Each wall is flat, endless, passes through zero and stands at right angles to its row. A trip goes straight from one point to another. List the walls that it crosses, first one first.

Walls:
(1): [-0.51  0.83]
(2): [-0.10 -0.33]
Trips:
[ 0.19 -0.24] to [ 0.13 -0.20] => none
[ 0.40 -0.03] to [-0.18 -0.27] => 2
[ 0.28 -0.07] to [ 0.24 -0.22] => 2
[0.11 0.68] to [ 0.21 -0.16] => 1, 2
[-0.11 -0.18] to [-0.09  0.41] => 1, 2
[ 0.57 -0.31] to [-0.47 -0.46] => none
[-0.12 -0.17] to [ 0.10 -0.80] => none
[-0.20  0.14] to [-0.16  0.40] => none
[ 0.60 -0.34] to [-0.14 -0.54] => none

Walls:
(1): [-0.34 -0.82  0.14  0.55 -0.15 -0.59 -0.13  0.46  0.08]
(2): [-0.41 -0.29  0.08  0.20 -0.44  0.27 -0.05  0.58 -0.01]
(3): [-0.26 -0.05 -0.37  0.34 -0.13 -0.28 -0.03  0.25  0.06]
(4): [ 0.05  0.01  0.24 -0.48  0.32 -0.27 -0.51 -0.03 -0.26]
(5): [-0.20 -0.27  0.39 -0.32  0.51  0.54  0.41 -0.15 -0.31]
Trips:
[-0.21  0.04  0.47  0.05  0.67 -0.14 -0.16  0.08 -0.23] to [ 0.09 -0.36 -0.61 -0.07 -0.22  0.40  0.17  0.26 -0.06] => 2, 3, 4
[-0.54 -0.04  0.51  0.36 -0.92 -0.31 -0.04 -0.52 -0.11] to [-0.25  0.38 -0.16  0.39  0.19  0.60 -0.05 -0.08 -0.06] => 1, 5
[-0.54 -0.41 -0.12  0.20 -0.07  0.27  0.21  0.52 -0.02] to [-0.37  0.09  0.17  0.09 -0.41 -0.21 -0.53 -0.03  0.02] => 5, 4
[-0.05  0.22 -0.65  0.14  0.68 -0.31  0.46 -0.25 -0.40] to [-0.32  0.00  0.17  0.20  0.24  0.28  0.36  0.12  0.31] => 2, 1

Walls:
(1): [ 0.16 -0.24  0.21 -0.29  0.02  0.40  0.03 -0.95 -0.28 -0.35  0.40  0.44
 -0.77  0.13 -0.32 -0.19 -0.02  0.36 -0.12  0.18]
(2): [ 0.62 -0.10  0.20  0.47 -0.37  0.05  0.17  0.32  0.41  0.06 -0.02  0.24
 -0.16  0.02  0.64 -0.18 -0.66  0.61  0.40  0.56]
(3): [ 0.03  0.07  0.32 -0.27  0.06  0.19  0.23 -0.42  0.51  0.28 -0.01 -0.21
 -0.15  0.40 -0.12  0.26 -0.36 -0.24 -0.87 -0.06]
Trips:
[-0.53  0.22  0.57  0.35  0.25 -0.08  0.62  0.73 -0.28  0.11 -0.29  0.52
 -0.11 -0.07 -0.11  0.16  0.16  0.21  0.77 -0.26] to [-0.72 -0.56  0.50 -0.30  0.10 -0.40 -0.54 -0.61 -0.70  0.34  0.29  0.47
 -0.67  0.03  0.32 -0.80  0.48  0.68  0.35  0.12] => 1, 2
[-0.18  0.17  0.21  0.07 -0.43  0.09  0.08 -0.28  0.25  0.13  0.33  0.22
  0.51  0.25  0.29  0.27 -0.78  0.57 -0.48  0.15] to [ 0.41 -0.26 -0.18 -0.05  0.10  0.31 -0.02 -0.33 -0.34 -0.33 -0.06  0.00
 -0.40  0.08  0.12  0.26  0.63 -0.47  0.10 -0.39] => 2, 3
[ 0.46 -0.11 -0.04 -0.03  0.19  0.36  0.41 -0.06  0.03 -0.32 -0.17  0.45
  0.72  0.53 -0.05  0.70  0.01 -0.20 -0.39 -0.16] to [ 0.20  0.34 -0.40  0.32  0.08  0.03 -0.31 -0.26 -0.22  0.04 -0.23 -0.27
 -0.52  0.52  0.54  0.60 -0.05 -0.21  0.06  0.47] => 2, 1
[ 0.65  0.08 -0.74  0.12  0.19  0.40 -0.07  0.30 -0.10 -0.14 -0.15  0.27
  0.47  0.34  0.38  0.38 -0.14 -0.12 -0.65  0.22] to [ 0.20  0.00  0.10 -0.26 -0.02 -0.51  0.11 -0.24  0.21  0.36  0.47 -0.27
 -0.02  0.13 -0.23  0.02  0.17  0.06  0.04  0.71] => 1
